Each row of a before or after table is a point. The points were changed in one or more steps. Then noise was added and the rows were shuffled. The steps act on how far a point lies along the listed directions, d1 being the first. Name the steps. A step turns or swaps two directions, mirrors them in a line or flattens them onto one, adds a multiple of one to another, or multiplies one. Angles are multiples of 10 degrees, from the lower direction toward the higher: turns from -170 to 170, lines from 10 to 170 but not 90. Use the fewest steps. Two steps may share a direction if one is a turn and the other turns, adds or multiplies; they go together, in the order done. Otherwise the lowest direction goes first.

Directions:
(1): [ 23.4  14.0 -20.8]
(2): [ 2.9 26.7 21.3]
(3): [ 24.9 -16.3  17.1]
Before (10 x 3)
[[ 3.2 -4.9 -0.9]
 [ 2.0  2.6  5.9]
 [ 3.2 -1.1 10.2]
 [ 8.1 -1.4 -2.1]
 [ 2.6 -3.3  0.2]
 [ 5.6 -0.4 12.4]
 [ 4.3 -3.5 -1.9]
 [-1.0  7.7 -4.7]
 [ 3.7 -2.6  0.2]
 [-1.3 -3.7  0.9]]
After (10 x 3)
[[ 2.5 -8.7  0.0]
 [ 0.7 -5.1  2.5]
 [ 9.5  1.8  3.3]
 [ 1.7 -4.0  1.6]
 [ 1.6 -3.2  3.6]
 [-0.9  0.5  4.3]
 [13.8  1.4  2.3]
 [-0.4 -4.0  4.2]
 [ 6.9  2.1 -0.8]
 [-3.8  0.4 -8.7]]
Steps: turn d1 and d2 by -90 degrees

Directions:
(1): [ 20.4 -11.6  14.5  28.6 -15.5 -35.6  -7.7  -0.3]
(2): [ 16.6 -15.6 -13.7 -41.6  -4.7 -23.7   6.8  -8.8]
(3): [-16.4  23.5   5.3  -0.9  28.0 -32.1  19.4  10.0]
(4): [-10.0  21.9  -4.8 -10.0 -38.7  -5.6  -3.1  30.0]
(5): [-24.0 -17.2 -42.3  18.3  -4.3  -9.8   4.5  -3.1]
(6): [ 10.7  36.8 -15.2   5.0  -8.7  -2.9  -4.7 -36.2]
Before (14 x 8)
[[ -2.8   1.8  -4.4   5.4  -1.6  -6.6   1.4  -1.5]
 [  1.3   0.3   8.0  -0.6  -0.2  -2.0   1.9   5.6]
 [ -0.1   4.7   2.1   0.4   7.1  -1.5   1.1  -0.9]
 [ -0.6   2.9  -7.4   3.6   5.1  -2.9   3.1  -4.5]
 [ -2.7  -1.6  -0.2   4.8   4.6   2.9   2.7  -3.1]
 [ -1.6  -8.9  -4.6   3.9   5.5   5.8   1.9  -5.3]
 [ -0.9   0.9  -0.8   5.1  -0.2   0.9  -3.6  -7.0]
 [ -0.6   3.1  -0.2  -4.8  -9.6  -2.4  -0.3   8.5]
 [ -2.3   0.9 -11.0   3.3  -2.7   3.4  -5.8 -11.8]
 [ -2.5   4.3  -4.1   6.4  -6.7   2.9  -1.4   1.5]
 [  1.7  -2.3   4.7  11.3   1.3  -5.5   0.2   3.1]
 [  2.9   1.4   4.9   8.4   6.2  -8.0   1.0   2.0]
 [  1.0   4.6  -0.4  -5.8  -3.7   0.2   1.0   1.2]
 [ -4.7   6.3  -2.8  -2.4   1.1  -2.5   0.7  -3.1]]
After (14 x 8)
[[-6.1  3.8 -0.6 -0.3  1.5 -1.9  5.0  5.5]
 [ 3.8  2.0  1.6 -2.9 -2.7  3.9 -3.3 -0.3]
 [ 3.9  9.6  2.9 -0.9  1.5  0.1  1.3 -0.6]
 [-5.8 12.6 -5.0  0.2  4.0 -7.2  0.1 -5.9]
 [ 0.5  5.9  3.1 -3.6  1.0  2.4 -1.9 -4.8]
 [ 3.4 -8.3  2.3  0.0 -3.6  2.4 -0.6  1.4]
 [10.1 -1.3  5.6  0.9 -5.3 -3.1 -3.7  2.2]
 [ 0.2 -0.4 -1.8  1.3  0.8  4.9 -0.1 -2.9]
 [ 1.7 -5.0 -0.3  0.5  2.9  0.2  0.4 -2.0]
 [ 4.0  5.4  5.4 -0.5  1.4 -5.4  1.1 -2.3]
 [-1.6  4.1 -2.4 -0.7 -1.6 -5.2 -1.2 -3.7]
 [ 7.3 -4.5  4.1  0.5 -3.8 -8.1 -0.1  3.1]
 [ 2.7  1.9 -3.7 -4.7  2.4 -7.3  4.1 -3.2]
 [-0.4  2.0  0.9 -3.9 -1.1 -0.7  3.0  1.2]]
Steps: turn d2 and d4 by -160 degrees; multiply d4 by 0.4; turn d3 and d5 by -110 degrees

Directions:
(1): [  6.2 -25.5  29.7   9.7  31.4  -0.6  14.6 -16.3 -28.6   0.9  35.6  15.0
   5.8   5.1]
(2): [ 25.0  -3.5  -6.2   6.0 -22.3  -7.4  15.3  18.0 -11.3 -15.7 -10.7  27.3
   9.4  48.6]
Before (11 x 14)
[[  0.1  -4.0   5.7   1.1   6.7   1.0   0.9  -4.8  -1.9  -0.9   7.6   3.9
    1.8  -4.4]
 [ -2.2  -3.1   1.4   0.0   0.6  -1.3   0.0  -3.5   1.3   3.6   2.5  -1.8
   -0.8  -0.4]
 [  0.0  -3.6   5.3   2.0   5.0   0.2   3.2  -3.1  -2.3  -1.9   0.5   4.2
    0.9   3.0]
 [ -1.1  11.5 -10.8  -3.6 -14.9  -0.5  -3.7   4.7   9.8  -1.1 -12.4  -3.9
   -3.2   2.6]
 [  0.3  -3.8   0.5   2.0  -1.3  -3.0   3.9  -0.2   2.3  -0.8  -1.7   0.1
    1.5   0.4]
 [ -1.2  -3.8   4.5   3.9   3.8  -1.6   3.3  -3.2  -4.0  -0.1   4.0   2.0
    1.3   0.7]
 [ -2.5  -5.9   7.9  -2.1  10.3  -0.9  -1.6  -6.4  -2.1   4.8   3.3  -3.3
    3.2  -5.0]
 [ -0.7   6.5 -10.3  -4.0 -10.4   0.0  -5.9   5.6  11.4   1.2 -11.3  -5.5
   -2.7  -1.3]
 [ -1.1  -1.7   8.3   3.3   6.9   0.6   1.8  -3.6  -5.1   0.9   4.6   0.7
    2.1  -5.2]
 [ -1.1  -5.3   2.5   1.3   5.6   1.7  -0.4  -1.6   0.5   1.1   4.4  -2.0
    0.6  -5.3]
 [  0.4  -4.2   5.7   4.3   4.4  -2.9   4.4   1.6  -4.9   0.8   6.6   6.0
   -1.8   1.8]]
After (11 x 14)
[[ -0.6   3.7  -4.1  -4.7  -5.6  -2.2  -4.9   2.8   6.8   2.0 -12.2  -4.6
    2.2   1.2]
 [ -5.1   2.8  -2.6   1.3  -2.0  -0.9  -1.8  -1.0   4.1   1.5  -3.8  -4.2
   -0.9  -5.2]
 [ -1.8  -0.9  -1.8  -0.6  -4.2  -1.9  -0.4  -0.9   3.5   2.4  -2.1  -1.3
   -1.3   2.0]
 [ -1.1  -4.3   1.3   1.9   0.4  -2.5   3.0  -1.4   2.6   0.4  -0.7  -1.9
    1.1  -2.5]
 [ -2.5   7.1  -2.4  -0.3  -5.3   0.2  -2.4   2.6   4.1   0.0  -8.0  -3.2
    0.3  -4.4]
 [  8.7  -9.2   6.1   3.4   3.0  -2.5   6.6   0.1  -8.1  -1.6   6.8   9.0
    3.1  13.0]
 [ -4.8   2.1   0.4  -0.3   1.7   1.4  -1.8  -2.6   5.0  -0.1  -5.0  -2.8
   -1.3  -5.2]
 [ -6.1   3.9  -1.4  -0.1  -0.7  -0.8  -2.4   2.8   4.9   3.8  -1.0  -3.3
   -5.5  -9.0]
 [  0.4   0.1  -4.4  -0.4  -3.7   0.8  -1.7   4.3   6.0  -1.3  -5.5  -1.6
    0.2  -0.7]
 [ -1.9   4.7  -4.5  -2.0  -4.6   1.0  -4.5   1.4   7.8  -1.7  -4.9  -0.9
   -0.1  -5.5]
 [  6.0  -6.8   9.1   3.9   4.6  -1.9   7.7  -4.9 -11.8  -2.0  10.7   9.6
    2.0  12.1]]
Steps: turn d1 and d2 by -140 degrees

Directions:
(1): [  9.3  14.3  20.0  38.2   8.7  46.0  19.4 -12.2 -15.9  -8.0  -6.4   0.6
 -10.3  22.4 -22.6  -8.4  -7.0  27.4 -18.4  21.9  -3.8 -10.2  35.2  -5.2]
(2): [ 16.2  16.5 -20.6  -6.8   1.5  19.6 -19.7  13.0  35.4 -10.2 -17.7 -16.4
  18.0   3.4  12.7  10.7  31.3 -11.3 -20.9  11.0  34.8 -14.2  12.7 -41.1]
(3): [-23.8  -0.2  30.0   5.1 -17.0 -13.3 -18.9  -9.4  11.2 -37.3  -1.8   9.2
  28.5  -6.6   0.5 -31.1 -11.2   6.7 -21.5  38.3   5.5  32.1 -19.5  -7.7]
(4): [-21.6  -3.7  -3.8  -1.7  -1.2   5.4  26.6  -6.2 -30.8 -34.3   6.0  -6.9
  -7.0  -6.5   2.0  13.7   5.9 -46.0 -46.2 -30.3   7.5  16.7  11.0  -0.8]
(5): [ 18.7 -27.4 -11.8 -19.6   3.8   5.8  -5.8 -24.3   8.3  21.2 -16.2   3.0
   4.0   9.9  16.7 -49.9 -35.1 -15.2  -7.9 -14.7  15.3  14.3  35.6   2.4]
(6): [ 11.7 -19.6  -4.7   0.0  19.2  -4.2  32.5  -8.9  10.6   4.8  45.3 -21.2
  15.8  -2.2  42.0  13.0 -23.1   8.0 -22.3  27.6 -13.3 -17.8  -9.8  -9.9]
Before (14 x 24)
[[ -5.3   2.1   8.2   5.9  -4.4  -1.2   3.6  -2.5  -8.4  -1.7   0.6   2.7
   -3.5   0.1  -4.0   0.7  -4.7   1.5   3.8   0.2  -5.2   2.8   0.7   8.4]
 [  1.2  -0.6   5.4   3.8   4.3  -2.3   5.7   0.1   1.7  -0.4   4.5   0.3
    3.1   0.5   0.0  -3.3  -6.2   7.9   2.4   8.1  -5.8  -5.2  -6.9  -0.2]
 [ -1.3  -6.2  -5.1  -6.6   1.4 -10.1   4.6  -1.5  -1.3   1.0  10.3  -4.1
    3.7  -5.4  11.9   9.2   0.4  -6.7  -4.6  -2.7  -3.7   2.1  -9.6   1.9]
 [  2.7  -6.4  -5.3 -10.7  -0.4 -10.4  -4.4   1.9   6.7   4.5   5.6  -1.9
    5.4  -6.1  10.0   2.8  -2.9  -7.5   4.2  -3.7   3.8  -0.1  -8.1  -2.8]
 [  2.4  -2.6  -9.1  -8.9  -1.8  -0.8  -5.8   4.1   2.5   3.3  -5.0  -0.7
   -2.1  -2.6   2.8   1.5   6.0  -7.5   2.7 -11.1   6.0  -0.2   2.5  -1.6]
 [ -5.2   4.6   6.9  11.4   1.7  -1.1   3.9  -1.6  -4.6  -5.2   2.2   1.8
   -4.3  -0.4  -7.4   0.9  -0.6   9.6  -0.5   2.4  -3.5   3.3  -2.2   5.4]
 [ -3.5   3.1   5.3   3.4  -0.5  -3.6   2.6   3.4  -5.6  -1.3   3.7   2.6
   -2.9   1.7  -7.1   8.3   4.2   5.0   5.6   0.4  -4.9  -0.4  -7.8   2.5]
 [  1.2  -3.3   3.4  -0.3   1.3  -3.7  -1.9  -2.7   6.0   2.9  -1.8   1.4
    6.7   3.3   1.5  -6.0  -7.7   5.1   3.8   5.1  -4.7   1.1  -3.6   4.0]
 [ -3.9   3.7   7.0   3.9  -2.1  -4.2   0.7   2.1  -0.8  -6.5   0.9   1.0
    1.0   1.5  -4.4  -0.8   4.7   3.4  -0.8   4.2  -1.4  -0.4  -5.6   0.3]
 [  4.9  -2.9 -10.8  -9.7   3.4  -4.4  -1.3   1.0   6.7   4.4   3.2  -4.8
   -0.5  -4.0   8.7   3.8   4.3  -9.7  -1.0  -6.0   4.8  -5.5  -0.5  -5.0]
 [ -1.7  -1.4   3.7   1.7  -1.4  -5.4  -2.6   0.4   1.7   1.3   1.6   5.5
    2.1  -2.2  -2.1  -4.1  -3.4   3.5   5.2   7.4  -3.5   0.0  -3.5   2.3]
 [  2.7  -0.3   4.1  -1.4  -3.7   0.4  -2.8  -3.7   3.6  -1.2  -2.4   0.0
    2.1  -1.5  -0.1  -3.2  -2.5  -1.1  -4.9   0.2   3.6   2.8   0.9  -2.2]
 [  2.3  -1.0   3.6   4.9   0.2   3.2   5.1   0.7  -0.7   2.9   2.6   5.4
    1.1  -1.6  -4.6  -5.0  -3.6   9.3   3.3   7.9  -7.5   0.2   3.1   4.2]
 [ -2.2  -1.7  10.0   2.8  -0.7  -3.9   1.5  -2.2  -3.6  -0.9   5.2   2.3
    1.8   2.0  -2.3  -3.1  -7.7   8.4   3.8   4.7  -6.0   1.3  -3.1   6.1]]
After (14 x 24)
[[  2.2   5.6  -3.3  -0.5   0.5   4.1  -3.9   3.5   6.7  -0.1  -8.9  -1.7
    2.2   3.9  -3.3   4.4   6.4  -2.3   1.2  -4.2   2.6  -2.2   2.2  -2.9]
 [  3.4   1.3  -0.9   1.9   3.1  -1.3   6.0   3.4   0.6   3.0   4.9  -4.8
   -2.5   2.3   0.8   5.8   4.5   2.7   0.7  -0.3  -2.4  -8.6  -2.2  -0.7]
 [  3.5  -0.1   1.3  -0.3   3.9  -1.8   2.5   1.1   4.9   1.2   7.9  -3.3
    4.5   2.9   3.6   6.2   1.5   6.4   0.1   7.1  -0.9  -4.7  -5.6  -5.6]
 [  5.4   3.3  -3.6   2.5  -0.3   7.2   0.2   4.1   6.3  -0.2  -2.4   1.7
    3.6  -1.6  -3.4   0.6   6.3   3.5   0.4   5.6   1.7  -2.5   6.2  -4.3]
 [  4.7   3.8  -2.1   8.3   6.7   1.7   2.7   0.0   5.3   3.2   3.3  -2.9
   -1.3   1.1   1.2   5.0   0.6  12.5   1.9   4.9  -0.1  -6.2   0.5  -2.1]
 [ -2.7  -9.4  -0.5  -6.9  -2.6  -4.2  -1.1  -4.0  -1.3  -1.7   1.7   0.9
    1.3  -3.7   6.2  -7.2  -7.2  -5.3  -4.2  -5.5   0.5   7.0   0.8   2.1]
 [  5.9   2.5   1.0   2.9  -0.1   2.2  -1.2   0.3   6.1   8.8   0.1  -1.9
    1.1   3.0   4.3   2.7  -2.9   7.5   8.0   7.6  -0.8  -6.6   2.2  -0.4]
 [  4.0   3.6  -5.5  -0.1   1.8   1.1  -1.1   4.7   4.8   2.4  -0.6   1.2
    1.1  -0.1   0.3   5.3   7.0  -2.6   2.5   1.8   3.3  -5.7   2.8  -4.8]
 [ -7.3  -2.0   4.0  -3.5  -4.1  -8.0  -2.8  -3.2  -2.6  -8.2   1.7   3.1
   -0.8  -6.1  -1.9  -5.9  -0.4  -7.8  -3.4  -2.8  -0.1   8.2  -5.7   3.0]
 [ -4.3   2.9   2.8  -0.9  -5.5 -10.1  -7.5   1.4   0.1   0.4   0.6   3.6
    1.1  -4.7  -2.8   5.1   6.5   3.9   6.7   1.7  -4.5   5.7 -13.1   4.6]
 [ -4.3  -1.2   0.2  -6.2  -5.7  -7.4  -6.3   3.5   0.3  -4.1  -0.6   3.3
    1.7  -5.5  -1.0   3.0   1.6  -9.2   3.8  -5.6   4.0   4.8  -6.3   0.5]
 [  2.9   1.2   2.1  -0.7  -2.8   1.2   0.3  -2.3  -2.2   3.6  -3.0   0.5
   -4.2  -1.1  -2.8   2.4  -0.7  -2.2   0.0  -6.8   1.4  -0.7   2.1   2.6]
 [  0.7   8.1   1.0   2.7   3.1   2.7   1.0   6.4   3.7  -3.7  -4.6  -0.6
    1.0   0.0  -5.2   4.2   8.3   1.3   1.5   2.8   2.1  -6.2  -4.5  -5.9]
 [  5.8   5.4   0.4   0.9   0.9   3.8  -4.6   6.0   6.6   3.5  -1.1  -1.7
    2.0   4.3  -2.1   5.4   6.2   7.1   5.2   2.6   3.1  -8.6   1.8  -3.7]]
Steps: multiply d1 by 0.7; turn d2 and d4 by 110 degrees; turn d3 and d6 by -160 degrees; turn d5 and d6 by -50 degrees
